Rows are points. The last column is the point's height on a tilted bowl or saddle (a function of degree 2), plus a little noise. Count its main directions that bend up, bend down and stay straight.

Points (11 x 3):
[[-0.82 -1.57  0.51]
 [-1.28 -0.32  0.15]
 [ 3.20  2.41 -3.30]
 [ 0.10  1.80 -1.22]
 [-1.22  3.95 -3.32]
 [ 0.54  0.32 -0.36]
 [ 1.77  0.21 -0.77]
 [-0.02  1.51 -0.97]
 [-0.18  0.82 -0.47]
 [-0.79  1.02 -0.58]
 [ 1.74 -0.12 -0.61]]
Directions: 0 up, 2 down, 0 straight

Points (16 x 4):
[[-0.46  3.10 -2.52  1.63]
 [-0.78  0.56  0.29 -0.67]
 [-1.12 -1.34  0.03  1.00]
 [-0.95  0.11 -0.74  0.69]
 [ 1.18  1.42 -1.90  1.52]
 [-1.30 -1.96 -0.45  1.30]
 [-1.38 -1.64  2.49  0.90]
 [-0.22  1.86 -1.95  1.39]
 [ 3.64 -0.80 -3.36 -3.43]
 [ 0.21 -0.58 -1.33 -0.36]
 [ 0.60 -0.36  0.02 -2.09]
 [-0.27 -3.69  0.71 -2.27]
 [ 0.63  0.99 -2.38  1.87]
 [ 0.17  0.26 -2.41  1.14]
 [-0.64 -0.67 -2.33  0.45]
 [ 0.11  0.75 -0.42 -0.63]]
Directions: 1 up, 2 down, 0 straight

Points (18 x 4):
[[-1.70  0.22  1.14  1.21]
 [-0.06  2.29 -2.16 -1.57]
 [ 0.98  1.13 -0.86  0.40]
 [ 2.06 -1.75 -0.51  0.19]
 [ 0.84 -2.70  1.00  2.39]
 [-1.07 -1.44 -2.05 -1.39]
 [-2.41  1.43 -2.63 -3.75]
 [ 2.97 -1.57 -0.23 -0.42]
 [-1.27  0.31  0.80  1.39]
 [ 0.89 -0.95 -0.53  0.94]
 [ 0.10 -0.49 -0.78  0.32]
 [-0.71  2.81  1.70  1.14]
 [-1.04 -0.78 -1.73 -1.28]
 [ 2.13  0.21  2.49  2.08]
 [ 1.05  2.01 -2.25 -1.87]
 [ 0.44 -1.74 -1.01  0.17]
 [-2.64  0.91  1.29 -0.03]
 [ 1.16 -1.90  0.88  1.80]]
Directions: 0 up, 2 down, 1 straight

Points (25 x 5):
[[-0.30 -3.31 -1.05 -1.77  1.45]
 [ 2.22 -0.21 -1.12 -0.06  1.73]
 [-2.32  2.30 -0.13 -2.10  1.17]
 [-0.74  0.07  0.91 -0.94 -0.45]
 [-0.64 -1.54 -1.21 -2.03  0.78]
 [-1.46 -2.37  1.89 -1.48  1.16]
 [-0.32  0.06  0.83  3.34 -3.75]
 [ 0.55 -1.39  1.76  0.65 -1.12]
 [ 0.95 -1.20  0.99 -1.68  0.59]
 [ 1.61 -3.58 -1.19 -0.27  1.30]
 [ 0.75  1.07 -1.01 -0.14  1.06]
 [-3.34  0.22 -3.82 -1.42  2.75]
 [ 0.68  1.10  1.08  3.00 -2.30]
 [-1.71 -1.34 -0.99  0.39 -0.90]
 [ 1.80 -0.60  0.42 -0.74  0.76]
 [ 0.91  1.62 -0.15  0.27  0.76]
 [-0.75 -3.58 -0.79  1.59 -2.45]
 [ 1.19 -1.39 -1.42 -1.18  1.33]
 [-1.36  2.49 -1.96 -0.82  2.72]
 [-1.64 -1.57 -1.29 -0.64 -0.03]
 [ 1.50 -2.53  1.89 -0.76  1.21]
 [ 0.44 -0.35 -1.56  0.91 -0.27]
 [-1.63  1.35 -0.89  0.63  0.38]
 [-1.21  1.43  1.12  0.66 -0.88]
 [ 2.27  1.62  1.73  0.05  0.35]]
Directions: 2 up, 1 down, 1 straight

Points (39 x 7):
[[ 2.84 -0.56  0.17  0.22  0.25  1.53 -0.61]
 [-1.87  0.52  1.33  0.71  0.65  0.08  1.02]
 [-0.67  1.33  2.12  0.42  1.32 -0.72  0.71]
 [-1.02  1.92 -0.86  1.23 -1.69 -0.74  1.06]
 [ 2.97 -2.82 -3.30 -0.68 -1.15  0.17  1.83]
 [ 0.23 -1.83 -0.99 -1.05  0.20  0.05 -0.10]
 [-0.32 -3.73 -2.29 -3.74 -2.30 -1.90 -2.80]
 [ 0.72 -4.09 -0.16  0.96 -2.93 -0.64  1.36]
 [ 1.08 -0.04 -1.91  0.44  0.50 -2.05  0.08]
 [-1.88  0.10  0.25  1.12 -0.43  2.22 -0.31]
 [-1.94 -1.31 -0.61  1.69 -3.37 -1.96  0.14]
 [ 0.13  0.91  0.57  0.13  1.90  0.23 -0.66]
 [-0.39 -0.50 -0.56  0.80  0.67 -0.02  0.16]
 [-1.41  1.31  0.43  0.37  0.62  1.11  0.48]
 [-1.81  2.07 -1.08  0.26  0.85  0.85  0.03]
 [-2.29  1.52 -1.43 -1.00  0.46  1.73 -0.33]
 [-0.87  0.13  0.25 -1.72  1.18  1.28 -0.54]
 [-0.74 -0.99 -0.98  1.67 -1.32  1.20  0.28]
 [ 1.07 -1.17  0.50 -0.26 -3.42 -0.17  1.88]
 [ 1.70  1.14 -0.03 -0.35 -0.37  0.06  0.65]
 [-0.53  0.75 -1.80  0.45 -0.33 -0.32  0.50]
 [-1.38 -2.79 -0.64  0.09  0.77  1.26 -1.39]
 [-0.59 -0.94 -0.30 -0.71  3.96  0.87 -3.51]
 [-1.82  1.54  2.16  2.17 -1.20 -0.87  0.87]
 [ 1.65  2.68 -1.46 -3.54  1.15 -0.69 -3.12]
 [-0.92 -2.66 -0.13  1.27 -2.32 -2.39  0.62]
 [ 0.79  1.70  1.70 -0.08 -0.03 -1.99  1.11]
 [-0.72  0.09  1.68 -2.10  3.52  2.55 -3.44]
 [-0.02  0.31  0.85  0.44  0.66  1.30 -0.24]
 [-3.96  0.11  0.44 -0.01  0.06  1.92  0.54]
 [-2.20 -0.52 -0.38 -0.95 -0.89 -0.12  0.82]
 [-2.02 -1.66  2.82 -0.63  0.66 -1.07  0.75]
 [ 0.53 -1.60  1.08  0.22 -1.59 -0.72  1.47]
 [-0.69  2.13  1.55 -2.00 -0.58 -2.99  1.93]
 [ 1.77 -2.02  1.94  0.51  2.32  0.66 -2.72]
 [ 3.02  1.69  2.46  2.18  2.46 -2.64 -4.13]
 [-1.07  0.05 -1.02 -0.36 -1.09  0.60  0.74]
 [-0.78  1.27 -2.02 -0.97 -0.61 -2.71  0.10]
 [-1.45 -1.81  2.09 -2.07  2.60 -0.67 -0.93]]
Directions: 1 up, 5 down, 0 straight

Points (68 x 9):
[[-2.40 -0.54 -0.54  1.12  1.43 -0.95  0.31  1.10  0.42]
 [-2.44  1.11  2.15  0.13  1.16  1.52  0.23 -0.68  1.76]
 [-2.09 -2.53 -0.98 -1.25 -2.97  1.60 -1.24 -4.01  0.37]
 [-1.74  0.93 -0.69  0.66 -0.44 -0.72 -2.55 -1.45  0.45]
 [-1.66  0.61 -1.85 -4.07 -0.97  0.47  2.70  2.86  2.32]
 [-2.48  0.04  1.06  0.32 -2.16  0.98  2.19  1.17  2.01]
 [ 0.45  1.72 -1.78  0.51  0.27 -0.96  1.33 -0.57 -0.60]
 [-0.62  5.05 -2.59  0.61 -0.15 -3.92  1.22 -0.22 -0.41]
 [ 0.60 -0.61  0.00  0.84  0.64 -0.91 -1.01  0.53 -0.03]
 [-3.09  1.29 -0.04 -1.63  2.38 -0.60  1.27 -4.80 -0.63]
 [-0.80  1.12  0.64  1.56 -3.47 -0.05  0.53  1.21  2.33]
 [ 1.81 -0.53 -0.52  0.79  0.34  0.21 -1.70 -1.33 -0.96]
 [ 0.28 -0.05 -2.46  1.04  0.85 -0.13 -0.37  0.89 -1.07]
 [ 0.43  0.54  0.56  0.86  3.04 -2.71 -2.23  0.37  1.36]
 [-2.04  2.21  2.10 -1.78  0.60 -2.27 -3.02  0.21  2.80]
 [ 1.53  0.69  0.16 -2.15 -1.38  1.33 -1.23 -2.36  2.19]
 [ 2.57 -1.22  0.44 -0.86  1.74  0.71  1.56  0.46  2.79]
 [-0.67 -3.18  0.48  2.35 -1.39 -0.03 -0.36 -1.35 -0.10]
 [ 1.61 -1.34  0.94 -0.54 -0.94  1.42  0.43 -0.32  1.98]
 [ 1.33 -0.10 -1.74 -1.00 -2.08  0.54 -0.16 -0.88  0.55]
 [ 2.55  1.00 -2.99  1.08 -0.13  0.77 -0.34 -1.28 -2.65]
 [ 0.56 -0.39  1.11 -1.92 -2.37 -1.16 -1.03 -2.41  2.01]
 [ 2.81 -0.56  0.74  2.75 -2.08  0.00  0.42 -2.85  0.98]
 [-2.16 -1.04  0.50  0.16 -2.44 -1.20 -3.00 -3.37  0.49]
 [-1.75 -0.17  0.11  2.47 -1.14  0.15  0.15  0.93  0.54]
 [-0.59  1.37  1.51 -0.55  0.01  2.12 -1.78  1.37  3.08]
 [-1.10  1.73  1.04  0.13  1.26 -0.20  1.70  0.32  0.07]
 [ 0.39  0.88  0.32  0.60  3.41 -1.33  0.29  4.03  0.37]
 [ 0.16 -1.19  1.59 -2.95  0.84 -2.12  1.18 -0.31  2.37]
 [-2.27  0.73  0.20 -2.44 -0.53 -0.85 -2.37 -0.77  2.25]
 [ 0.89  0.87 -0.40 -0.52 -0.29  1.64 -1.04  1.76  1.43]
 [ 0.49  0.10 -1.00  0.92 -1.24  0.96 -0.38  0.02  0.21]
 [ 0.37 -0.37  0.08  0.13  0.63  0.72 -3.20  1.98  0.36]
 [ 0.74 -2.14  1.26 -0.69  1.55  2.00  0.55 -3.20  2.95]
 [-0.01 -1.06 -0.30 -2.14 -0.03  3.14  0.16  0.75  2.46]
 [ 1.88  0.28 -1.67 -0.56 -2.82 -0.72 -2.86 -0.59  0.74]
 [ 1.12  0.39  0.47  0.76 -1.43 -2.20 -1.10 -0.77  0.99]
 [-0.20  0.61  0.78 -1.31 -1.53 -0.31  0.45  1.79  1.88]
 [-1.31  0.50 -1.85  2.11 -2.60  0.70  0.82 -0.22  1.00]
 [ 2.26  0.55  2.03 -1.77 -0.22 -1.90  1.66 -1.26  4.40]
 [ 2.72 -1.51  0.81 -0.71 -0.56  3.12 -0.68 -1.10  2.12]
 [-2.06 -0.19 -2.51  0.06 -0.92 -1.54 -1.08 -0.59  0.14]
 [-1.92  0.48  0.50  1.11  1.30 -1.03  0.22  1.46 -0.12]
 [-3.50  0.55 -1.46  0.47  2.19 -1.32  1.28  1.88 -0.14]
 [-0.06  0.64  0.85 -1.73  0.95  1.55 -1.70 -0.28  2.33]
 [-0.32  0.84 -1.73 -0.41  2.26  1.72 -0.51 -0.69 -0.36]
 [ 0.24  0.56 -3.70 -0.74  0.73  0.28  1.88  2.90  0.00]
 [ 0.03  0.50 -2.35  1.41  1.31  1.83  2.57  0.27 -0.13]
 [ 0.29 -0.52 -1.49 -0.53 -1.38  0.44  1.20 -0.38  0.91]
 [-2.99 -1.86 -3.00  1.14  0.68 -0.85  0.08  3.88  1.54]
 [ 1.85  3.39 -1.07  2.84  1.25 -2.67 -0.25 -1.14 -0.67]
 [ 0.36  0.29 -0.85  0.69  3.78 -2.02  0.33  1.59  0.93]
 [ 0.42  2.99 -1.37 -0.55  1.06 -0.24  0.75  0.54 -0.53]
 [-0.95  3.25  0.18  0.82 -0.44 -0.30 -0.17  0.62  0.37]
 [ 1.77  0.30  0.49  2.76 -2.02  2.20 -0.51 -1.64  0.87]
 [ 2.84  0.39 -0.55 -3.39  1.16 -0.94 -2.97  1.19  2.09]
 [-1.03 -3.95  0.41 -1.08 -0.55 -0.36 -1.07  1.44 -0.69]
 [-0.51  1.41 -0.57  0.95 -2.35  0.45  0.17  0.01  1.37]
 [-0.44 -3.39 -1.25 -0.94 -0.48 -1.02 -1.52 -0.16 -1.17]
 [-1.02 -0.35  0.94 -0.15 -0.57  0.60 -0.13 -0.46  1.04]
 [ 2.43 -1.24  1.67 -2.75  0.26  0.69 -0.25 -0.64  2.99]
 [ 1.46 -0.65  1.04  0.51  0.00 -0.73 -0.84 -0.19  0.65]
 [-0.59 -2.12 -0.39  0.03 -0.52 -1.05 -1.03  0.46 -0.29]
 [-0.86 -2.71  0.25 -0.66 -2.41  0.98  0.54 -0.61  1.28]
 [ 0.57  3.79  0.20 -2.21  2.79  0.51  0.54 -0.14  0.73]
 [-0.80 -0.25  2.54  2.67 -2.45  0.09 -0.52 -0.18  0.56]
 [-1.37  1.12  2.67 -2.64  0.35 -2.74 -0.82  1.56  1.06]
 [-1.28  2.03 -1.83  2.73  0.93 -1.41 -0.88  0.72 -1.00]]
Directions: 4 up, 2 down, 2 straight

Points (61 x 9):
[[-2.62 -1.15 -2.17 -0.18 -0.48 -0.94 -1.48  1.93 -0.08]
 [ 1.80 -1.96  1.55  0.64  5.85 -3.36 -0.56 -0.35 -2.24]
 [ 0.15 -0.63  0.50  1.15  0.21  0.18  0.49 -0.12 -1.11]
 [-0.05 -0.95  0.55 -0.82 -0.39  1.17 -0.65 -0.72 -0.13]
 [ 2.77  0.31 -0.71  1.13  0.04  1.18  1.15 -1.64 -2.04]
 [-1.11  2.37 -0.66 -0.29  0.74  1.09  1.22 -0.38 -2.48]
 [-1.24 -1.36  0.27 -0.57  0.57 -0.91 -1.36  0.19 -0.63]
 [ 0.12  0.16  0.38 -0.39 -0.61 -0.51 -0.38 -2.72 -1.92]
 [ 1.41  1.12  0.75  1.74 -0.63  0.60  0.64  2.78 -0.87]
 [ 0.72 -0.85 -2.16 -2.16 -1.08  0.89 -0.56  1.19  1.80]
 [ 1.70 -2.61  1.33  3.50  0.75  2.45 -1.39 -0.67 -0.86]
 [-3.41  1.29  0.75 -0.23  2.45 -0.50 -0.47  1.25 -0.90]
 [-0.40  0.13 -2.82 -0.29 -2.01  0.24 -2.75  1.10  1.18]
 [ 2.21  0.91  0.80 -1.73 -3.71  0.47 -0.51 -1.09  1.13]
 [ 0.65 -1.42  0.14 -0.15  0.59  0.21 -0.47 -0.02 -0.37]
 [-0.30 -1.88 -1.14  0.73 -1.79  1.21 -4.13  1.08 -0.43]
 [ 3.53 -0.32 -1.76  1.80  0.43 -0.15 -0.62 -0.82 -1.60]
 [ 0.20  1.67 -1.01  0.02  0.61  0.14 -0.95  2.32 -0.09]
 [-0.06  1.13 -2.87  2.14  0.02 -0.50 -0.18 -0.87 -2.42]
 [-0.65 -0.98 -1.34  1.05  2.56  0.92  0.06 -1.02 -1.25]
 [ 2.87  0.10  0.16 -2.44  1.09 -2.18 -1.02 -1.17 -0.60]
 [-0.56  3.54  1.90 -1.47 -0.21 -1.63  0.58  1.40  0.46]
 [ 2.53 -0.59  0.63  2.57  0.93 -2.44  0.45 -1.25 -3.33]
 [-3.32  2.16 -1.02  1.68 -1.16  3.15  0.19 -0.38 -2.24]
 [ 3.29  0.63  2.24  1.07  0.04 -0.23 -1.64 -1.63 -1.60]
 [ 0.56 -1.32  2.29 -0.54 -0.25  1.36  0.46 -0.67 -0.14]
 [-2.70 -0.42  1.30  1.74 -1.17 -0.46  0.62  0.99 -1.60]
 [-1.94 -0.90  0.16 -0.31 -1.37  2.07  1.33  1.25  0.02]
 [-1.14 -0.01 -2.14 -0.52 -0.91  0.59 -0.60 -1.22 -0.70]
 [-0.24  1.07 -1.98 -0.28 -1.99 -1.00 -2.82 -0.25  0.45]
 [ 0.29 -0.62 -0.73 -1.57 -1.35  2.02  1.56  1.21  0.73]
 [-0.94 -0.66  0.55  3.70 -1.92 -2.09  0.39  0.87 -2.83]
 [ 1.56 -0.76 -1.22  2.18  1.21 -1.29 -1.42 -1.22 -2.08]
 [ 0.07  2.46  0.40 -0.26  0.34 -0.68 -2.67  2.07  0.66]
 [ 2.31  1.30 -0.41 -0.60 -0.93 -0.41 -1.80  0.90  0.88]
 [-2.11  2.03 -0.92  1.25  0.56 -2.47 -0.11 -4.17 -4.80]
 [ 0.51 -0.40  0.36 -1.03 -0.37  0.09  0.76 -1.85 -1.09]
 [-0.82  1.23  0.31 -1.75  0.97  1.42 -2.10  0.04 -1.30]
 [ 0.76  1.67 -0.55 -0.69  1.10 -1.25 -2.30 -1.19 -1.31]
 [-0.33  1.98  1.63  2.54  0.07 -0.91 -1.75 -0.47 -1.67]
 [-2.26 -0.58  0.31 -1.00  1.09 -2.79  3.04 -1.13 -2.86]
 [ 2.96  0.88  0.03 -0.06  0.77 -1.74  0.77  1.13 -0.60]
 [ 0.57  0.25 -1.04  1.78 -2.06 -2.68 -1.34 -1.21 -1.34]
 [-0.91 -0.45  0.33 -1.35  0.90 -1.31 -0.27  1.73  0.26]
 [ 1.58 -0.71 -2.24 -1.06  0.76 -0.05  0.31 -2.62 -2.19]
 [ 0.97 -0.87 -2.70 -0.22  2.36 -0.67  0.23  1.32 -1.11]
 [ 3.12  1.40 -0.87  0.73 -0.04  0.35 -0.73  0.26 -0.84]
 [-0.90 -0.49  1.34  1.54 -1.93 -0.68 -1.58  2.37 -1.05]
 [ 2.02 -3.61  3.48  1.13 -2.34  1.21 -1.25 -0.82  0.07]
 [ 0.68 -2.41 -4.74  0.01 -0.83  0.88  1.97 -0.59 -0.26]
 [-0.89  1.56  4.45 -1.44  5.98  2.40  0.45  1.51  0.78]
 [ 0.26 -1.19  2.23 -0.04  0.76  0.23  1.84  1.43 -0.71]
 [ 1.01  0.79 -1.41  0.52  1.10  0.92 -0.23  1.45 -0.90]
 [ 0.14  1.76 -0.73 -0.33 -2.32 -0.80 -0.84 -0.65 -0.36]
 [-0.37 -1.53 -0.15 -0.39 -1.62  1.46  0.08 -1.12  0.74]
 [ 2.39 -3.04  2.24  0.97  1.53 -1.80 -1.80  3.30 -2.27]
 [ 2.92 -0.55  1.74 -0.13  0.36 -0.35  2.60 -1.22 -2.04]
 [-1.70 -1.64 -3.69 -0.55  3.97 -2.31 -1.82 -3.19 -3.01]
 [-0.03  0.06  0.62 -1.70  0.94  1.33  0.38  2.67  0.16]
 [-0.47 -0.72 -2.28 -1.18 -1.56  0.33  0.42 -0.94  0.29]
 [ 0.49 -2.28  0.25  0.13 -0.92  0.42 -0.26  0.87  0.35]]
Directions: 2 up, 3 down, 3 straight
